Every row gives one point. Each copy is the shape, with its points in the same order, turned, moved and blurred by noise. Some copies are also mirrored. Which?

Shape (8 x 3):
-26	2	-23
-8	26	60
6	-37	-49
-18	12	47
-15	13	-49
17	-27	-20
-8	2	0
12	20	19
Copy 1 (8 x 3):
8	-13	-28
-47	-39	35
29	41	-28
-44	-29	15
40	-15	-29
13	31	-2
-4	-8	-3
-7	-18	29
Copy 1 is: mirrored
Copy 2 (8 x 3):
-14	6	18
12	-44	-47
25	31	52
8	-42	-28
-20	35	19
36	17	27
7	-2	2
19	-4	-29
Copy 2 is: mirrored

Shape (8 x 4):
-1	-27	-32	-17
10	38	-9	23
-10	5	20	-44
6	-15	-8	-14
-10	-15	-17	-20
-17	-14	-38	-27
-21	-19	-12	-4
0	47	7	34
Copy 1 (8 x 4):
23	-3	-16	-40
-45	3	5	-4
25	25	-2	27
17	1	5	-22
22	0	-11	-15
21	9	-35	-28
13	-14	-23	-13
-60	-6	-1	14
Copy 1 is: mirrored
Copy 2 (8 x 4):
-42	-41	-15	5
21	7	-35	23
-36	22	-3	-22
-21	-22	-5	0
-40	-22	-11	9
-51	-29	-6	21
-27	-17	14	22
29	32	-20	31
Copy 2 is: only turned
Copy 3 (8 x 4):
-11	21	-41	13
-4	-37	6	31
-36	18	16	-9
-12	10	-15	-2
-11	16	-21	13
-25	26	-32	28
3	27	-8	19
6	-41	27	33
Copy 3 is: mirrored

Shape (14 x 8):
18	6	52	-15	-27	-11	-18	13
11	2	14	-3	-6	6	16	3
1	-3	53	-27	8	-12	-15	17
2	-16	1	14	-1	20	-2	21
-30	-6	-13	-6	16	9	-27	-1
7	-1	-9	19	15	-30	25	-5
13	0	-7	2	-6	-28	6	34
-22	-4	12	2	-9	-11	25	8
-30	-13	-20	-18	15	25	-18	15
25	4	-4	6	-22	-2	-6	11
-15	-5	-28	-30	14	17	-8	8
-5	-38	7	-21	1	5	-10	-1
11	-27	26	-5	-28	-5	-18	3
-40	-7	-43	-36	13	9	-33	10
Copy 1 (14 x 8):
-7	-54	15	-1	-24	13	-4	18
3	-8	-5	2	-22	-3	7	-6
-23	-57	20	1	-2	0	2	-13
-17	5	-19	13	1	8	27	-6
-28	8	-12	17	33	5	-18	-13
32	2	-12	-1	11	-29	7	-13
17	-28	-36	4	7	-2	12	-4
-4	-9	-11	27	-10	-30	2	0
-36	8	-25	31	24	13	-9	-27
12	-9	-23	-4	-12	19	7	11
-20	4	-31	26	11	19	-17	-33
-4	-9	9	34	6	18	3	-19
2	-25	12	24	-9	26	8	19
-31	6	-36	36	43	18	-39	-27
Copy 1 is: only turned
Copy 2 (14 x 8):
-20	-2	28	-31	-5	49	1	31
-5	11	-9	-10	10	22	-1	7
9	-16	27	-18	10	42	-18	35
-9	18	-1	-19	0	0	-34	1
9	-29	4	-2	-10	-18	-27	-4
-3	19	-9	33	5	-2	4	19
-36	7	-11	9	10	7	-16	34
-1	7	4	-11	30	-6	8	14
9	-29	-14	-21	2	-21	-40	-7
-35	12	-11	-10	-15	16	-3	12
8	-31	-37	-13	-1	-11	-27	2
19	-4	-6	-25	-16	-1	-23	26
-7	12	18	-36	-24	8	-8	32
4	-60	-22	-8	-10	-36	-32	4
Copy 2 is: mirrored

Shape (15 x 11):
-9	-10	22	-26	32	-17	-39	-33	31	28	-21
28	10	-11	-15	34	-6	-14	11	39	-9	3
-16	-28	-23	-4	24	-5	-35	-34	7	-1	7
31	6	9	32	-25	12	8	11	-3	-35	6
-32	-6	-6	-2	9	-36	23	17	7	-7	-18
-11	1	18	4	31	-5	-43	10	3	-8	27
18	14	4	26	12	-5	-14	4	-22	27	35
7	-18	14	21	-22	6	-1	-34	28	-12	27
31	18	14	-25	29	-36	9	28	-21	12	-26
-5	-12	-9	29	17	29	5	-35	-15	6	25
-2	29	-24	-25	-6	-1	24	-15	-19	-9	-9
5	-6	14	5	-21	28	13	-12	10	-1	-18
-4	10	-38	-7	-18	-10	14	19	-14	4	-7
-34	27	-10	29	-15	-3	11	-12	-23	2	-25
-33	-11	-5	-26	11	-30	21	31	3	4	-2
Copy 1 (15 x 11):
25	-31	-5	47	27	1	17	-26	9	-16	-28
19	29	-22	32	-24	5	3	-2	27	-24	-4
-4	-13	-27	37	4	-13	-29	-16	-9	14	-19
-18	19	36	-1	-32	-8	-17	15	13	-2	37
-36	19	-24	8	18	-5	37	-5	3	3	3
18	23	16	47	-4	-6	5	0	-12	19	-21
25	-7	13	6	-35	22	12	11	-13	33	10
-19	-14	10	46	-4	6	-31	18	5	-6	38
5	12	-1	-8	-24	2	60	-27	39	5	-10
-19	-24	1	17	-22	18	-31	23	-4	35	-14
-20	12	-14	-22	2	28	-9	-20	31	15	7
-13	-17	17	-4	8	-5	-12	19	30	-8	13
-7	21	-31	-27	-1	1	5	-1	11	21	22
-39	-1	6	-33	13	15	0	-6	-25	6	3
-18	26	-36	11	24	-3	46	2	18	27	7
Copy 1 is: mirrored
Copy 2 (15 x 11):
-5	-48	-36	6	-8	4	20	-19	-48	-12	-44
28	-3	-15	4	30	29	1	-22	-15	-24	-31
-34	3	-42	11	16	-4	29	1	-24	-19	-33
18	16	-3	4	7	20	-28	42	10	-6	18
20	4	2	20	-1	-6	45	-11	8	21	-7
6	-13	-3	8	29	-20	14	11	-29	-46	-13
-3	-20	-20	-13	30	-18	-9	-6	-8	-25	36
-10	10	-31	26	0	-10	-39	24	-12	3	-13
31	-43	3	-8	-3	37	32	-28	14	-21	16
-25	5	-37	-26	16	-28	-10	20	10	-11	-8
-14	23	6	-21	-17	21	11	-25	10	1	2
-6	-10	-4	-10	-8	13	-19	26	-2	23	-15
-11	14	8	-2	19	23	21	-14	6	20	19
-4	17	-7	-26	-15	-12	29	14	-15	27	24
7	-11	22	23	14	-5	45	-24	10	12	-14
Copy 2 is: mirrored

Shape (16 x 12):
6	-1	-19	8	20	-15	-11	3	-3	12	14	-3
-12	-8	-9	-6	-3	2	3	17	-6	11	13	-11
6	6	-6	8	4	19	-19	17	-4	-7	-11	0
8	-17	13	-19	3	6	-1	0	2	12	2	8
-10	-16	6	-22	3	2	-14	-16	0	-50	-7	-11
-15	-9	-5	-13	-24	-4	-19	-32	0	-13	-12	-9
21	-11	10	14	11	16	-1	-10	60	0	-3	26
-10	21	23	-7	19	42	-14	-16	3	9	-11	-10
44	7	1	-10	-47	9	-2	-40	4	8	8	6
-13	-11	-2	-22	6	-21	-3	9	-4	2	-9	-20
10	3	16	34	10	-14	-10	8	14	-4	0	3
-10	29	8	-17	6	24	-19	-14	14	11	-5	53
-10	-15	12	-21	20	11	-13	3	-5	14	-6	-13
-7	-11	8	1	10	-11	-13	15	9	6	22	-21
-3	-3	-4	-5	11	-16	24	12	-6	2	4	-7
-14	-18	21	35	18	9	-13	-19	-1	10	7	-13
Copy 1 (16 x 12):
-15	12	14	-15	-3	-7	-16	15	-16	8	-6	2
11	-8	8	-3	-6	5	-7	7	-5	6	1	4
-15	2	-16	20	-6	2	-1	12	-10	6	-12	-11
1	3	-4	11	-1	-8	-8	-19	-14	7	2	27
-1	-5	-47	-12	20	-5	8	14	-2	11	-28	32
-5	-14	-11	-13	25	2	25	-8	-5	7	-34	18
-10	1	-24	5	2	-45	-40	-39	-7	16	-25	-10
2	14	-33	9	-22	20	-4	-22	-36	-8	-30	3
-55	-30	3	3	13	-1	2	-46	2	-13	-16	23
17	10	6	-6	23	12	-4	10	-11	15	-6	20
-15	11	-19	-10	15	-20	-17	-5	-14	0	9	-24
-3	15	-6	28	-18	-34	-2	-21	-24	-33	-46	9
15	15	-8	6	-6	9	-1	-8	-27	18	-6	24
10	-8	-4	-17	6	-3	-20	9	-28	11	8	7
9	14	3	-8	7	8	-22	7	12	0	7	11
-3	16	-21	-33	-13	-4	7	-22	-26	16	4	-12
Copy 1 is: mirrored
Copy 2 (16 x 12):
2	-12	-16	-21	8	-11	-5	21	6	-13	10	9
-4	9	0	-4	-14	3	-2	12	19	-13	16	9
6	15	9	-23	3	12	-1	1	3	-10	-16	-3
5	14	19	1	3	-15	13	-3	7	1	24	0
-1	-9	30	-17	-3	16	-3	11	-20	19	16	-35
-23	-14	9	7	4	6	-19	-6	-5	8	13	-42
15	26	8	-6	16	-43	-23	-16	-35	13	-5	7
3	-4	27	1	16	12	-2	-23	17	20	-15	23
34	-10	-1	23	13	-24	-6	-31	5	-20	5	-43
-23	-2	14	5	-4	9	9	23	-4	-9	24	0
5	18	-16	-8	24	-14	0	21	-7	7	-19	-2
-11	-9	12	-18	-10	-37	11	-45	2	17	-20	14
-8	8	29	-6	17	6	7	2	14	-3	21	18
-4	11	5	-5	1	-6	-9	39	13	5	12	6
4	4	-12	7	-14	8	10	22	-4	0	18	9
-6	18	-5	-5	38	7	-24	8	19	29	11	3
Copy 2 is: mirrored
Copy 3 (16 x 12):
1	20	-12	-8	23	11	9	12	11	2	13	22
-13	-7	5	-3	8	-7	14	8	12	-6	12	8
6	3	18	-9	21	5	-16	-14	11	-4	12	18
-30	7	5	5	7	4	-10	3	-8	-3	-8	12
12	-12	-8	40	-6	-8	-39	3	5	13	4	5
21	-23	-13	24	1	0	-15	2	-11	-12	-15	24
-7	18	9	19	45	39	-5	-25	-13	4	-21	-20
-18	-15	7	-2	-6	44	-24	-26	13	-13	8	18
6	2	-31	-11	-1	-6	-3	-35	-41	-13	-36	11
-5	6	5	17	-4	-7	1	21	19	-7	-3	22
15	19	17	-11	19	25	2	0	2	26	-4	6
-8	-7	1	-18	26	45	-38	4	-21	-38	-3	-6
-28	-2	7	13	1	11	-10	5	17	-6	4	27
-12	-1	-3	-4	12	5	8	13	30	17	-5	9
-7	18	7	5	-9	0	14	16	4	-1	15	3
-6	-14	7	5	10	39	9	-1	-3	32	6	33
Copy 3 is: mirrored

Shape (16 x 12):
7	22	-6	-3	28	-1	21	0	-5	-3	9	21
-5	17	-12	7	21	9	-29	-6	10	-16	-22	21
0	-23	3	-18	-49	14	-25	-6	16	-8	19	-21
24	-1	12	-3	35	9	-3	-16	-3	-9	1	4
10	31	25	-7	1	-3	-8	9	9	-8	32	28
-5	-2	-22	-5	3	9	-23	0	17	11	13	2
2	-3	-2	-24	-60	0	-2	-16	10	5	-3	-10
11	-8	6	-3	24	11	-8	-10	-3	20	-2	25
11	16	19	18	-3	15	7	2	9	7	9	6
-9	20	7	22	17	-5	5	-11	-4	-16	29	17
-5	22	16	1	44	2	-5	-15	2	18	-7	-3
7	0	5	-19	-48	28	-14	6	-23	4	19	-18
30	8	1	-14	-36	0	-10	8	2	4	19	-27
-22	0	22	-21	35	0	-11	3	-3	-7	-3	-1
-3	-2	7	7	9	-24	-18	0	-11	5	-7	9
4	11	9	15	8	5	13	27	13	-12	11	17
Copy 1 (16 x 12):
-3	-20	-13	5	0	5	-2	14	31	-8	-30	-2
-15	30	-13	27	-14	24	-11	0	13	-20	-25	5
3	29	-5	-15	16	-6	-2	-15	-10	-20	52	17
16	7	-9	15	4	0	1	29	14	-11	-23	24
-26	-8	-20	14	29	0	23	0	36	-21	-4	13
12	3	-8	16	-2	16	-6	-24	6	-17	9	5
-26	7	0	-28	-1	-8	-13	-9	-16	-8	42	20
5	-4	10	28	-4	-10	-4	1	10	-19	-21	21
-9	6	8	1	1	-2	22	1	32	1	-3	13
-7	-3	3	14	25	20	6	18	38	-8	-12	-12
6	-6	5	17	2	24	17	8	1	-5	-43	20
-5	23	-6	-26	31	-27	-7	-28	1	5	22	17
-3	7	-27	-12	15	-14	9	-10	0	17	32	18
8	7	-7	4	15	9	17	9	-11	-37	-35	2
-13	4	0	30	7	0	5	10	-12	-7	-11	-8
-6	4	-11	7	-5	-6	25	5	39	-15	-8	-15
Copy 1 is: only turned
Copy 2 (16 x 12):
15	10	17	5	-8	-6	26	-20	-10	-24	-19	-12
8	13	9	-13	-16	3	3	22	3	-38	-1	10
-45	17	0	15	-7	-1	-6	11	-11	44	16	14
13	3	23	-5	-7	-8	15	6	-25	-6	-28	20
11	30	6	-11	-23	20	33	-27	5	5	7	11
-11	28	4	24	-19	4	-9	6	-6	-13	-9	7
-30	8	-7	17	-4	-28	8	6	0	33	33	-8
15	20	-3	1	-19	-19	3	-6	-20	-16	-25	17
8	11	15	-11	-17	-5	2	-27	8	8	-12	10
15	18	25	-6	-7	16	4	-31	-17	-15	4	0
43	7	25	1	-37	-6	-1	2	-10	-11	-23	8
-42	-11	-12	10	-31	-5	5	-17	-13	33	10	-1
-28	-8	1	29	-12	2	23	-10	6	36	7	11
30	15	3	-6	-24	14	6	21	-29	8	-17	-9
31	4	-7	11	-8	5	0	3	-13	-9	6	12
7	16	2	-8	6	16	10	-25	11	-1	-25	-12
Copy 2 is: mirrored
